Each row is a point. A path goes straight from each point to the next, and from the last back to the first. The post is the endless flat space through its rows: a point in 2 columns, a line in 3, a plane in 4, and so on, so that a path can go around it. Count how often the path circles the post. Going back the other way cancels.

Post, 2 rows:
[[-12  -4  -8]
 [ 27   6 -10]]
Path:
[[ 19  44  -8]
 [ 49  15  -1]
 [-25 -22  -3]
 [ 32  -7 -28]
 [ 49  17 -30]
 [-33 -24 -10]
 [ 30  -7  14]
 [-22   7  -3]
 [ 15  15 -23]
 [ 60  -4 -39]
 [-12 -14   3]
 [  6  13   6]
 [-11   9 -14]
 [ 14   2 -38]
 [ 32  14 -38]
 [ -3  20  -5]
 [ 14   3   4]
 [ 17 -18  -5]
 [ 36   5 -24]]
Times around: 0

Post:
[[-32 -17  -3  18 -16  -2]
 [  6 -11   1  20  -5 -12]
 [ 14  10  19 -16   7   0]
 [  7  -2 -13  -3   0  -7]
 [  3  15  11  -4  16  -1]]
Path, 25 rows:
[[ 18   9  26  17  10   8]
 [  4   7   3  24 -11   0]
 [-21 -13 -12  24 -14 -18]
 [ 24   7  10  -1  17 -14]
 [-14  14   2 -12  36  14]
 [  7  13   1  40   1  -2]
 [-17   3  10  29 -10 -16]
 [  4 -21 -11  35  -2 -32]
 [ -8   7  27  15   1  -7]
 [ 11   9  33   6  -7   2]
 [ 26   0  11  37   8  -2]
 [  4 -23  10 -10   4 -10]
 [ -8  -7   9 -11   0  -4]
 [  4 -22 -22  13  -6  -7]
 [ 16  -5  24  60 -11  -5]
 [ -4  15  37 -19 -15   1]
 [ -7  -4 -10 -18   3 -19]
 [  3 -23  25  28  -1 -21]
 [ 26 -39  13  29 -34 -28]
 [ 11  12  13 -10  -4   2]
 [ 30   0  -3  37   8  -1]
 [ 17  -8   1 -13   3  -2]
 [-21   2  -5  -8  10  -8]
 [  6  -1 -12 -21   8 -20]
 [ 11 -20 -34  20   0 -19]]
Times around: 1

Post (8 x 9):
[[ 20  11  -8   6  21  21   9  13  -3]
 [ 35  28   3  -7   6 -11  13   6 -12]
 [ 11  -5   9 -11   3   4 -16 -39   3]
 [ 42  21   9  14  22  -3   7  35 -14]
 [-18   8 -11  11  -5 -13 -11  -1  12]
 [ -2   4  11  14  -1  14  11 -15  15]
 [-15   4  18  21 -11  22  11 -19 -15]
 [  0 -25   1  -3 -34 -23  -6 -25   5]]
Path:
[[-10 -11   6  15 -16 -25  32  27  30]
 [ -3  13   6   4   0 -23  -3   3 -14]
 [  3  -3  40 -11  -2  -5 -14 -34 -10]
 [ 40  -9   5  -4   5  -4 -11  -5  19]
 [ 36 -12 -21  15 -25 -18  28  21  38]
 [-12   1  15  42  -7   4  31   4 -28]
 [  8 -16  20  29 -29  -2 -18 -26   0]
 [-18  -7  11  25 -27  34   7 -17   6]
 [-17  23 -16  18  20  33  -2 -14  22]
 [-14 -16  19  30   5 -18 -13  -5   6]
 [ 22  -6  22 -26  13 -10  -9  -7 -37]
 [ 33   0  16  23 -27 -16  16  60   4]
 [ -7   1  -1   5 -30 -21  17  11  -7]
 [ 15  17  -4   5  24  31  14  17  35]
 [ 11  55  -9 -20  16   0 -10 -37  19]
 [-14  17 -20  15  25  18  -5 -19  -5]
 [ 23  -2   8 -19   7 -30  24 -27  18]
 [ 26  -8 -13 -11  30  33  -3 -28  -2]
 [ 38  -1  -5  -6  14 -12 -24 -37 -12]
 [ -7 -16  34  24 -19 -14   7 -11 -35]
 [ -7  -1 -18   7 -28 -22  28 -15  13]
 [ 38  14  30  22  37 -17   8  -4   7]
 [-34  31  29   9   3  21  19 -42 -16]
 [ -3 -35  12   2 -40  16  23 -12   2]]
Times around: 2

Post (11 x 12):
[[-15  27 -11   2  -7   1 -11  24   2  -3  -2   4]
 [ 17  15   0 -13  10  24  -9 -11 -19   0   2  12]
 [-13   5  -1  11 -19 -11  -2  15 -14 -22 -34 -11]
 [ 10   7  -1  -9  14   1  -3 -20   7 -10  22  -8]
 [-24  -2 -12   6  -9  14   5   7 -15   6 -15 -19]
 [-11  19  -9 -22 -18  -2   8 -11  -6   9 -13  -6]
 [ 12 -37  13   1   4  10  16  16   2  16   6  13]
 [-29  19  12   2   5 -19  -9   6 -15   7 -10  -2]
 [  2  14  -9   4  -3  -8 -11  16  -7  19 -27 -24]
 [ 14 -24 -14   9  13   8  -6 -17   4  18  13  39]
 [ 12 -15  20  19  -2  25  14  -9  12  19   5  17]]
Path:
[[ -8  16  -9  24  16 -18  -7   1  -4   1 -28  33]
 [-29  42   2   1 -19   2   4  13  -5   9  27   8]
 [  0 -19 -11   1 -19  12  11  -1   3   5  -4 -17]
 [-15  -9  19   6 -11  10  12 -13   6 -37   1   6]
 [ 25  14 -15 -28   7  60  12  15   8  25  -6 -11]
 [-50  20  25  -1 -14   7   6   5   9 -19  -6  11]
 [ 50 -13 -17  -5  18  -4 -31  -8  -3  10   8   5]
 [ -2 -11  17  11 -13   2  28 -21   2   9  19   3]
 [-13  -2 -11  16  25   3   2 -30 -21 -18  -6 -16]
 [  4  40   3 -31   8  36 -18 -18 -23  11 -32  10]
 [ -9 -34 -18  19 -34  24   2  28  -9  14 -42 -14]
 [ 28 -40  22 -14  -8   2  16   5 -10 -20  24 -28]
 [ 16 -13   2  23  26   0  -3 -10  -6   4  24   6]
 [-46  23 -44   0  29 -29 -17   7   7  -3  16  35]
 [-41  12  31   7  19 -16   2 -21 -14 -17 -12  -2]
 [-17  -6   1  18  -4  10   5 -12 -39  18 -45   1]
 [  5 -19 -24  -8  -5  20  14 -20  -9   7  13 -30]
 [ 35   9 -38 -23   5  13 -23 -38  12   9  17  -4]
 [-43  23 -16 -27   8 -39 -25 -20 -15  -7  -7   7]
 [ -4  12 -15 -24 -22  46  26  17  -4  16 -26 -14]
 [-10  -3 -24  -3 -22  -9  14   0  -1  30 -16  27]
 [ 40   6  -4 -10 -23  34   3   8 -40   5 -25  -2]
 [-20 -19  11 -32 -17  -7   5 -21  -9   6 -12 -10]
 [-38  15  17   3   1 -40  -8  10   6  -6 -26  28]]
Times around: 1
